Each row is a point. Before rounding, the points of a table are all equally far from one centre. They may lie mostly on one side of it. Where is the centre, to within rounding?

Points (9 x 3):
.94,.06,.25
.02,-.41,.58
.00,-.58,.20
.47,-.36,-.37
.63,.02,-.41
.41,-.11,-.49
.69,-.48,-.05
-.15,-.06,-.32
-.01,.24,-.37
Centre: .30,.00,.15

Points (12 x 9):
-.43,-.23,-.11,.76,-.02,.18,.33,-.06,.20
-.13,-.58,.03,.41,-.31,.06,-.40,.22,.00
-.12,-.78,-.03,.27,-.24,-.26,-.24,.07,-.02
.45,-.41,.22,.04,-.19,-.09,.35,.43,-.09
.13,-.66,.15,.51,.08,-.75,.17,-.10,.11
.44,-.64,-.27,.83,.30,-.16,-.05,.31,-.03
.02,-.12,-.05,.94,.20,-.19,-.17,.53,.29
-.51,-.26,.00,.56,-.19,-.04,.14,.38,-.18
-.16,-.28,.33,.63,-.03,.07,-.29,-.47,.23
-.19,-.15,.01,.39,-.20,.26,-.06,.53,.27
-.08,-.65,.06,.28,.29,.07,.28,.59,-.20
-.49,-.43,.15,.49,-.08,-.23,-.34,-.16,.02
Centre: .11,-.21,.09,.43,.16,-.11,.06,.04,-.01

Points:
-.16,.44,-.12,-.03,.04,.18,-.15,.70,.16,.02,.12,-.34,.24,-.12,-.48,.39,.20,.13
.31,.57,.20,.17,-.14,-.22,-.51,.54,.12,.14,.24,-.32,.28,-.25,-.15,.41,.34,.15
.20,.87,.05,.05,-.06,-.10,-.34,.64,.01,.11,.22,-.31,.56,-.27,.02,.28,.18,.03
.36,.61,.09,-.08,.02,.23,-.44,.63,-.15,.13,.09,.01,.53,-.27,-.09,.14,-.01,.17
.42,.73,-.03,.32,-.02,-.01,-.47,.55,.05,.13,.09,-.29,.16,-.43,-.20,.21,.05,-.11
.12,.21,-.12,.53,.37,.16,-.47,.56,.28,.00,.35,-.30,.46,-.01,-.08,-.02,.36,.08
.17,.34,-.07,.24,.00,-.03,-.42,.93,-.13,.12,.08,-.13,.12,-.43,-.17,.37,.61,-.25
.32,.47,.07,.46,-.23,-.15,-.31,.75,-.02,.47,.21,-.28,.67,-.04,.02,.42,.18,-.20
.52,.12,.20,.22,.24,.28,-.28,.92,.04,.57,.02,-.20,.40,.01,-.16,.19,.31,-.06
.14,.18,.06,.22,-.30,.12,-.13,.82,.21,.11,.14,-.23,.48,.00,-.08,.41,.45,.21
.28,.14,.00,.35,.27,-.07,-.62,.94,.01,.16,.36,.14,.46,.32,-.13,.32,.48,-.05
.75,.29,.36,.07,.36,-.03,-.39,.57,-.37,.52,.46,.07,-.02,-.17,-.41,.18,.40,-.04
.16,.24,.07,.21,-.03,.25,-.34,.85,.05,-.04,.37,-.32,.35,-.49,-.18,.12,.41,.01
-.10,.66,.15,.25,-.13,.17,-.39,.83,.04,.28,.20,-.13,.10,.25,-.16,.43,-.13,-.23
.40,.70,-.06,-.09,.31,.07,-.49,.72,-.15,.09,-.09,-.18,.37,-.03,-.22,.27,.08,-.09
.26,.59,.07,.42,.12,-.05,-.43,.54,.01,.50,.12,-.08,-.03,.09,-.18,.28,.72,-.10
.39,.30,-.10,.04,-.19,.17,-.53,.72,.30,.14,.20,-.18,-.02,-.24,-.06,.15,.18,-.10
.42,.45,-.19,.23,.44,.14,-.23,.60,-.06,.48,.51,-.14,.09,-.23,-.05,.46,.16,.51
.27,.28,.19,.49,.01,-.03,-.31,.70,-.16,.42,.30,.02,.38,-.35,-.17,.30,.75,-.31
.58,.26,.27,.46,.03,-.02,-.22,.47,.07,.32,-.13,-.39,.57,-.09,.01,.04,.22,.05
.28,.59,.05,.44,.22,.20,-.49,.69,-.20,.43,.43,-.13,.03,-.10,-.14,.40,.39,.21
Centre: .20,.24,.04,.20,.21,-.26,.15,.59,-.15,.15,.37,.03,.12,.02,-.05,.06,.08,-.11
